Every row gives one point. A path goes straight from each point to the next, and from the last back to the first. The post is the endless flat space through its rows: a point in 2 columns, a line in 3, a plane in 4, and so on, so that a path can go around it. Count how often the path circles the post. Going back the other way cancels.
(in the rows, 128 means zero)

Post, 2 rows:
[[165 138 152]
 [121 114 100]]
Path, 15 rows:
[[155 168 152]
 [137 132  73]
 [168 122 128]
 [164  83 134]
 [133 107 132]
 [110 127 123]
 [125 115 134]
 [112  81 105]
 [177  93 100]
 [207 151 159]
 [118 147  93]
 [133 157 178]
 [109 111 111]
 [119  91 131]
 [126 123 130]]
Times around: 0

Post (7 x 8):
[[158 100 149 128 104 124 144 177]
 [124 108 124 122 153 179 148 100]
 [136  90 101 164 130 149 138 116]
 [147  88 113 138 145 149 168  78]
 [140 113 126 139 149 136 180 157]
 [137 168 165 140 132 137 149 122]
 [ 97 145 116 124 103  46  61 116]]
Path, 26 rows:
[[151 137  70 159 175 128 170 113]
 [162  78  83 145 138 125 108  78]
 [159  88 105 115 133 128 152  94]
 [137 105  92 119 115 129 178 101]
 [120 146 129 176 100  92 165 115]
 [121  65 125 124 138 138 145 161]
 [132 113 167 147 133 107  95 148]
 [167 119 113 172 109 131 106 140]
 [180 113 101 126  92 129 170 158]
 [107 114  72 142 111 133 152 135]
 [107 100  89 152  99 162 120 139]
 [182 124 162 133  76  91 163 160]
 [ 72  83 103  98 149 180 154 117]
 [134  96 135 136 150 136 164 105]
 [147  90 125 160 130 102 115 130]
 [153 145 144 102 156 118 138 108]
 [153 139 131 143  74  86 119 135]
 [101  93  99 127 129 158 162  95]
 [100 109 129 158 151 174 147 127]
 [119  96 170 125 153 117 108 106]
 [144 169 168 122 166 144 118 185]
 [157 147 130 107 130 131 150 111]
 [120 149 110 158 132 141 171 121]
 [ 70  90 124 111 117 139 106 161]
 [108 126 159 155 156 116 138 131]
 [147 101 144 135 172 121 144  65]]
Times around: 4

Post (13 x 14):
[[129 127 151 151  84  94  84  57 145  98 166 148 128 150]
 [111  92 146 130  80 131 141  73 168 147 175 130 132 130]
 [116 150 168 112 110 160 121 166 114 173 114 154 125  99]
 [118 137 124 121  71  75 150 104 164  82 160 105 138 118]
 [102 149 143 135 191 130  96 137 120 173  90 110 136  88]
 [123 105 168  89 176 175 103 173  70 159 144 166 103  99]
 [139 134 127 139 141 109 141 164 105 161 129 134 152 131]
 [142 126 146 146 141 158 151 122 145 122 115 133 106 134]
 [125 129 206 107 111 129 124 124 166 144 196 130 118 161]
 [141 117 173 131 147 182 115 146 103 147 144 107 148  95]
 [147 164  90 141 175 135  77 150 114 171 107 101 100  90]
 [124 120 142  95 106 154 134 108 158 126 148 147 158 156]
 [ 87 163 126 132 129  87 102  94  95 161 123  35 120 145]]
Path, 10 rows:
[[153 112 157 155 118 125  94 141 119 133 164 115  92 105]
 [126 124 128 145 172 142 129 148 103 133 142 139 120 120]
 [130 162 181 154 124 108 154 138 179 134 141 147 122 122]
 [ 89 155 175 150 162 172 157 135 149 128 105  94 103 139]
 [ 72 182 114 129 127  78 100 122 151 153 155  67  85 118]
 [123 153  98 139 148 139 117  79 164 177 125 142 116 109]
 [153 114 184 114 113 154 122  88 171 135 163 101 132  64]
 [ 96 156 162 124 111 147 123 111 141 179 167 105 149 120]
 [125 115 130 141 124 106 131 113 134 112 162 129 112 163]
 [125 115 129 129 110 106 114 154 130 137 128 139 115 170]]
Times around: 0

Post, 17 rows:
[[151  83 130 103 118 152 121 136 109 176 134 158 165 135 129  96 185 113]
 [137  96 147 154 137 157 146 121 108 120 137  98 146 155 188  71 115 168]
 [117 139 157  74  99 150 137 145 126  93 116  73 150 119 118 137 156 140]
 [120 100 181 121 164 142 109 110 137 106 105  86 101 102 125 125 179 128]
 [153 106 115 115 141 127 116 176 137 142  63 113 114 129 116  95  93 127]
 [172 100 140 125 108 126 150 165 174 160 120 178 169 160 137 116 101  68]
 [134 134 140 144 160 146 143 172 163 170  96 134 117 183 155 129 129 112]
 [105 128  79 148 154 136 153 117 143 109 132 135 102 110 137 116 156 171]
 [151 127 171  92 115 157  94 165 161 132 121  61  69 152  79  73 151 102]
 [107 126 105  95 125 156  98 157 115 108 141 111 111 112 138 135 123  99]
 [104 167 103 116 151 105 130 133 163 187 153 136  92  92 116 167  71 107]
 [130 154 124 150  97 186  58 197 113  91  99 143 119 126 141 111  72 146]
 [104 142 117 129  98 163 150 112  74 129 121 169 137 139 130 147 149 116]
 [138  95 100 128 166  81 104 115 138 141 104 136 163 138 121 165  77 141]
 [139 123 119 113 173 130 148 150 136 109 148 155 101 133 139  86 125 154]
 [144 132 137  90 107  59 132 128 151 102 142 103 142 124 175 116 118 135]
 [119 113 150  78 106 145 101 148 163 101 125  99  81 136 151 126 116 141]]
Path, 14 rows:
[[144 140 111 127  96 142 137 162 131 151 136 125 168  90 115 176  94 120]
 [145 168 115 116 140 135 143 149 135 139 131  66 113 126 178 107 163 115]
 [168 129 119 151 127  96 126 118 183  99 139 138 143 105 148 116 125 127]
 [130  85 137  71 139 167  99 173 108  90  75 113 173 176 108 189 192 124]
 [135 104 171 136 113 130 169 159 159 101 128 102 167 137 120 139 144 150]
 [120 146 110 104 107 135  92 166 106 153 132  82  95 137 108  85 109 153]
 [123 104 107 123 145 111 147 150 132 126 159 140 107 140 138 151  97 135]
 [161 161  97 187 101 141 139 180 158 117 118 131 118 119 152 126  79 109]
 [141 145 129 134 139 201 149 149 114 104 133 149 129 156 140 112 109 122]
 [165 151 129  99 126 118 152 166 123 167 133 167 135 135 122 104 120  93]
 [127 125 154  64 121 189 166 142 145  75 128 152 103  85 157  98 100  92]
 [ 99 134 133 118 115 112 127  98 124 160 128 129 129 183 167 118  84 125]
 [124  60 127 107 164  53 117 130 151 129  71 150 155 149 172 150 141 168]
 [118 112 111 145  83 128 166 160 157 149 167 133 111 155 189 114 103 126]]
Times around: 1

Post:
[[105 131 155  91 174 116 139  98 157 141 100 118 100  89 134 126 141 128]
 [154  87  87 147 152 167 121 120 128 117 102  74 112 137 127 101 123 101]
 [ 87 116 195 110 138 101 142  68 127 136 105  98 109 152 161 132 152 152]
 [159 102 103 124 146 135 128 130 105 119 108 136 163 125 152  95 101 121]
 [102 111 139  97  96  81  67  71 156 137 140 119 146 114 118 149 136 144]
 [102 101  85 149 161 189 127 124  78  96 125 131 137 139 134 127 126 100]
 [120 191 154 115 159 139 155 116 162 171 103 137 113 137 158 111 122  84]
 [140 143 168  86  97 133 115  88 134 107 138 128 150 116 100 168 154 166]
 [120 116 123 106 138 142  87 173 156 122 154 133 144 158 103 190 141 151]
 [131 113  42 162 138 179 133 177  76 155 161 127 146 134 105 151 137 134]
 [ 96 184 132 141 187 124 149 142 152 134 112 146 112 137 133  93 191 100]
 [ 77 154 126 137 134 132 175 145 148 142 102 129  91 100 171 123 179  61]
 [146 100 116 113 135 144 133 121  77 118 150 128 101 112 137  78 113  82]
 [104  79 106 175 156 196 143 144 116 126 158 126 137 115 144  87 132 111]
 [109 135 101 119 113 117 109 128 133  86 177 123 145 121  80 171 106 162]
 [122 135 155  75 137 117 126  54 143 116 139 112 111 115 186 129 139 147]
 [ 99 152 134 123 140 148 148 105 155 129  84 162  74 125 164 102 142 139]]
Path:
[[153 170 152 101 148 130 125  62 121 135 110 159 129 166 140 134 132 132]
 [115 144 149 155 143 169 164 131 127  93 153 151 102 127 137 133 132 119]
 [141 126 145 145 138 152 203 118 102 125 129 153 108 153 148 131 131 150]
 [111 107 118 150 162 155 160 117  96  99 149 154  72  87 138 113 194 137]
 [119 122 191 104 129 156 109  95 118 114 197  85 126  97 183 134 129 106]
 [ 78 120 177 113 131 119 112  88 166 135 112 118 135 126 184 109 149 152]
 [156 162 140 112 142 125 143 137 155 162  90 140 102 147 135  75 125 113]
 [127  79 100  99 140  95 142 136 129 149 110 141 111 109 143 107 159 126]
 [121 121 148 116 143 121 124 116 164 173  93 134 139 156 150 167 151 125]
 [116 113  70 153  56  83  79  92 104 133 103 138 162 146 138 165 154 112]
 [164 153 156 105 110 111 128  79 146 166 120  88  99 126 159 147 103 151]
 [ 95 159 152 133 166 162 136 141 142 129 100 111 132 132 149 144 163 134]
 [ 84 123 133 125 109 149 139 138 100 125 162 118 135 155 133 119 117 144]
 [ 96 141 121 139 157 133 137 133 130 179 110  79 107 146 139 126 179 101]
 [ 93  70 107 146 123 148 133 111 101 132 103  91 150 149 154 145 156 121]
 [114 118 177 107 193 134 178  92 118 135 106 115 109 106 147  92 147 100]
 [108 112 109 163 173 127 125  98 126 150  97 138 129 156 151 135 144 166]
 [114 123 173 143 144 137 122 125 155 112 154  88 136 128 172 130 169 110]
 [ 93 146 125 130 158 155 122 137 141 112 135 123 125  88 106 128 129  86]
 [ 54 141  81 138 133 141 128 150  99 134 142 131 133 139 166 140 189  86]
 [162 120 198  57 113 112 119  88 152  79 117 133 135 156 148 119 112 154]
 [104 153 138 128 121 177 158  39 124 117 100 125 103 141 158 131 166  56]
 [141 212 156  80 164  85 153  40 130 103 102 160 120 107 158 122 118  90]
 [107 111 142 115 200 105 137 103 169 156 116 108 117 148 138 134  87 162]
 [104  74 128 110 139 133 141  93 106 139 163 103 120 132 135 130 155 130]]
Times around: 3

Post:
[[151 148 144 125 148 131 124 151 142 110  91 112 123 123 125 108 147 170]
 [111 147 101 156 139  85 127 151 143 184  91 117 166 133 124 152 121 117]
 [ 97 113 140 127 134 120 134 135 117 140 101 138 122  86  89 132  88 128]
 [156 135 152 147 105 116 165 160 112 122 104 131 128 157 109 134 139 155]
 [113 141 122 151 109  96 103 135 136 118 119 156 131 135 113 114 139 118]
 [ 93 105  97 135 142 142 157 119 158 102 124 128 126 116 130 126  64 140]
 [150 101 123 150 134 116  85  64 122 103  99 187 160 172  99 135  98  53]
 [105 107 114 153 114 127 132 141 121 133 131 131 148  74 137 115 102 140]
 [130 143 102  93 138 103 132 134 123 141  83 146 123 109 126 143  81 149]
 [177 119 110 169 103 149 158 129 151 115 220 121 151 101 110 153  99 131]
 [103 114 124 130 212 130 154 167 155  97 125 155 132 107 136 188 127 145]
 [160 152 159 147 117 142 138 135 110  96 160 125 138 146 109 107  65 174]
 [135 149 125 143 135 114  83 129 105 129 113 109 132 134 124 176 114 160]
 [115 153 138 136 131 128 133 141 115 123  79 115 136 127 139 124 127  93]
 [159 118  72 160 142 121 134  99  94 180 171 145 106 128 106 140 131 127]
 [134 128 118 140 131 135 132 163 126 140  90 123  87 130 127 120  90 169]
 [134 155 141 153 124 125  98 112 118 185 143 105 149 132 144 175 124 134]]
Path, 27 rows:
[[115 120 118 153 109 115 126 168 126  99 112 204  90 145 138  80 155 158]
 [141 108  46 134 187 146 148 125 168 114 115 124 104  89 126 143 118 128]
 [156 139  81  91 147  92 133  93 137  91  71 163 120 119 115 107  62 126]
 [186  87  84 113 178 108 105 146 146  78  72 121 139  87 130 133 140 189]
 [151 202 134 109 140 116 127 163 111 164 141 120 149 127 128 119 132 125]
 [113 154 125 127  40 118 155 106 138 140 109 129 143 179 122 136 114  98]
 [ 64 126  96 154 139 123 137 116 126 123  93 172 111 153 150 155  67 118]
 [127 119  74 148 137  83 124 158 154  98  78 143 155 107 138 151  95 132]
 [130 130 103  95 168 107 119 129  79 130 126 139  99  82 105 140  63 162]
 [128  93 113 140 143 106 123 146 111 115 120 186 153  91 126 100 152 135]
 [155 125 121 172 152 124 161 143 149 164 136 156 145 174  85 129  98 112]
 [155 163 108 167  92  97 130 122  81 154 151 151 130 140  61 177 131 144]
 [ 92 152  69 108 149 125 134  90 139 135  98  96  64  94 160 156  67 144]
 [114 160  54 100 166 104 137 147 157  96 133 103 127  78 195 151 158 157]
 [175 112 171 135  97 121 107 157 108 107 169 125 164 117  97 156  93 178]
 [165 132 153 113 154 156 186 156 130  53 151 161 125 152 103 142 116 170]
 [150 111 161 168 151 167 208 109 134 102 132 125 165 170 101 115 143 116]
 [157 150 118 169 130 131 133 132 131 122 127 105 128 117 100  61 111 149]
 [120 138 150 103  96  84 125  92 130 134  93 128 177 101  99 103 121 124]
 [162 108 154 137 113 132 105 115 123 120 122  95 137 177  90 167 105 171]
 [135 121 109 165 136 134 151 142 153 183 146 120 169 115 129 132 108 130]
 [128 149 112 185  97 144  89 133 115 152 150 128 105 115  90 116  90 135]
 [152 107 126 117 140 130 144 124 148 154 109 133 128  81 106 126  86 165]
 [122 146 159 148 130  99 148 162 105 148  82 115 130 157  98 134 100 153]
 [138 126 119 134 151 108 123 147 124 142 118 120 131 133 100 119 108  95]
 [204  79  67  90 197 142 204 152 140  94 129 153 131  59 115 145  79 149]
 [ 70  84 117 147 173 111  80 149 138 137  87 175 156  96 133 151 119 103]]
Times around: 5

Post:
[[130 106 117 119 141 158 129 145 139 147  90  96 134 136 130 164 112 156]
 [120  72 129 106 150 132 138 157 101 139 125 113 160 163 127 136 168 130]
 [105 111 143 106  90 160 143 119 134  86 128 122 139 145 160 123  99 166]
 [113 135 104 161 130 130 173 126 131 152 121 168 120 128 107 178 156 137]
 [141 167 115 127 139 131 150 153 115  62 163 165 153 110 122 101 110 150]
 [158 140 177 170 103 120 146 107  92 177 131 147 187 116 134  93 126 126]
 [148 143 144 159 121 111 141 104 167  95  86 127 110 171  94 149  91 139]
 [106 144 141 151 143 124 160 140 163 104 146 158 125 122 129  86 106 154]
 [161 142 149 155 146 149 115 137 119 105 137 106 102 138 173 118 108 108]
 [117 156 114 102 160 161 152 144 113  83 118 149  83 161 151 168  92 128]
 [147 163 113 134 147 122 125  96 120  85  91  93 122 139 137 126 117  94]
 [122 146 106 119 149 151 133 122 132 113 158 152 148 128  98 151 117 113]
 [120 124 106 167 118 103 144 115 116 173 127 103 159 134 119 170 108 167]
 [165  78 158 122 118  87 136 158 145 130 109 139 140 138 162  72 141 113]
 [123 110 138 131 100 105 113 176 107 147 143 136 116 132 139  91 155 131]
 [161 137 126 132 122 135 118 119 164 128 103  91 121 180 109  95 116 159]
 [142 158 140 124 123 135 165 151 114  72 154 114 109 104 142 125  93 139]]
Path, 28 rows:
[[107  94 128  97 118 159 200 139 130 111 132  78 119 104 155 133 128 147]
 [139 112 141  98  72  60 152 149 159 108 106 118 111 107 115  94 117  94]
 [172 164 109 101 153 107 136 188  98  72  98 111 132 130 149  76 132 127]
 [152 131 102 157 125 142  71 132 140 166  93  97 125 177 106 134 136 129]
 [161 144 137 153 102 115 148 107 128 138 161 152 105 153  60 143 115 118]
 [182 130 126 109 128 159 114 149 104 152 117 107 105 138 173 135 105 179]
 [136 113 144 122 143 113 104 144 158 132 127 161 151 110 173 116 113 134]
 [152 186 151 170 110 125 144 132 132 136  79 132  82 146 140 140 123 145]
 [149 136 136 161 113  67 145 108 117 104 134 115 135 129 143 163 120 154]
 [140 142  87 145 115 124 140 120  76  79 125 120  68 106 142 172 171 125]
 [148 138 119 116 133 115 211 106 104  66 110 116 133 141 142 135 106 112]
 [ 87 180 101 157 138 120 201  80 159  56 127 147 106 129  97 227  64 106]
 [152 138 146 130 138 107 184 145  64 163 114 149 167 154 122 155 135 124]
 [160 153 112 157 109 178 153 168 153 128 120 161 115  94 157 132  65 150]
 [ 78 117 123 141 102 126 131 128 129 112 158 113 124 104  90 133 121 128]
 [ 71 114 144 152 144 140 137 137 121  64 146 145 108 155 170  97 136  82]
 [152 190 163 171 129  91 155 111  51 204 139 107 201 156 125  75 153 118]
 [140 153  99 112 130 145 161 125 141  96 107 105  79 121 153 196  93 142]
 [115 115 129 146 140 110  88 135 106 182 152 108 139 138 159  98 131 161]
 [137 151 113 134 159 165 129  75 110 156 121 137 173 156  73 175 113 135]
 [139 180 116 129 146 164 118 108 107 114 115 133  77 134 168 145 119 133]
 [144 166 109 119 131 106 158 152 152  76 118 128  80 148 156 117 140 114]
 [ 54 118  96 190 128  96 155  65 113  90 105 111 183 138 136 193 152  99]
 [165 162 167 192 137 121 137 102 143 145 160 145 148 142  95  65  88 119]
 [123 135 111 140 146 127 147  88 129 122 132 116 189 163  80 111 120 114]
 [102 161  92 140 153 114 105 139 175 104  66  81  88 131 121 149 102  74]
 [158 116 100 178 161 152 138 126 101 180 135  96 166 176 128 136 138 118]
 [135 149 126 129 102 150 149 124 104  84 106 135 100  99 125 125 102 137]]
Times around: 0

Post, 17 rows:
[[139 107 120  97 171  95 149 150 116 106 109 158 124 111 142 125 158 147]
 [167 109 123 103  96 131 154 141 137  77 106  92 128 161 142 129 139 130]
 [183 122 112  93 113 147 102 129  84 146 117 151 113  83 139 117 143  67]
 [154 136  53 139 142 134 148 119 115  91 128 116 110 141 120 163 107  92]
 [ 88 129 110 116 128 122 171 112 135  90  92 134 128 146 129 103 127 114]
 [136 153 118 134 114  86 121  98 132 150 135 166 119 162 137 110 142 126]
 [115  86 101 141  96 150 183 125 131 131 112 144 129 100 133  91  96  69]
 [104 109 105 130 124 174 137 110 158 123 117 114 153 184 116 135 173 104]
 [127 139 141 147 121 102 113 143 124 125 152 105  80 121 148 149 174 143]
 [107  95 143 165 139 148 158 123  97 111 124 122 114 104 173  72  93 132]
 [118 144 102 103 147 143 140 142 138 142 128 158 105  92 134 135 109 118]
 [155 108 120  63 151  92 119 163 132 162  89 100  96 147 125 141 189 127]
 [ 86 121 113 146  89 165 145 165 121 127  93 144 128  94  87  76 107 120]
 [159 147 121 162 178 102 113 143 151 111 118 119 130  92 117 127 121 117]
 [131 140 154 110 122  85 144 151 108 129 118 165 135 160 142 132 101 117]
 [137 137 179 144 113 106 127  86 104 129 124 137 146  92 133 136 116 160]
 [171 151 111  97 118 145 151 120  87 126 157 109 124  95  96 153 146  95]]
Path (23 x 18):
[[133 128  79 124 141 111 147 188 149 150  82 138 106 104 112  83 147 114]
 [199 124 115 124 103 128 176 114 126 133 100 114 138 120 104 103 135 104]
 [129 119 105 146 134 143 128 167 138 150  88  95 107 112 139 139 143 103]
 [ 68 141 140  91 141 104 161 130 100 172  89 150 101 112  89 113 137 132]
 [155 107  78  83 159  93 151 105 124 148 148 157  94 137 131 119 173 137]
 [135 137 138 144  77 154 150 164 174 102 164 101 127 120 169 123  90 105]
 [ 98  89  96 145 187 107 151 162 126 172  96 111  74 143 190  92 134  45]
 [124 120 167 137 172 109 132 142 118 146 112  95 141 161 164 148 109 132]
 [ 94 129  72 162 197 128 123 149 107 104 107 110 145 203 148 110 147 101]
 [120 152 165  95 112 147 162 152 139 131  97 146 143 121 134  83 142 112]
 [136  96 108 107 112 132 169 129  59 124 109 136 120 154 105 107 152 115]
 [121 137 136 109 118 127 117 127 110  96 112 124 118 158 121 112 122  84]
 [125 166 121 127 123  89 109 138 128 124 136 163 128 179 130  88 162 125]
 [191 205 146 118 135 128  85 110 138 116 112 124 155  86  97 142 140 118]
 [116 110 105 185  64 142 137 125  69 136 125 198 117 128 108 108 132 140]
 [135 140  93  74  88  91 172  98 169  94 114 167 124 144  58 180 159 110]
 [126 102 105 141 112 102 148 132 168 184 169 168 111 153 181  88 102  91]
 [144 124  68 131 187  78 172 137 150 141 148 110  90 106 136 178 125 123]
 [138 151 103  35 155 179 184  91  89  80 122 164 133 139 151 104 145 134]
 [146 120 145 127 113 159 171  93 107  91 155 110 114 105 114 130 121 125]
 [ 71 116 143 139 154  97 109  83 138 147 110 137 107 152 136  74 123 166]
 [147 111 109  63 134 186  92 142  77 100 111 124 110 125 134 106 154 107]
 [177 184 100 175 142  97  66  95 124  98 148 175 149 130 134 115 142 109]]
Times around: 4
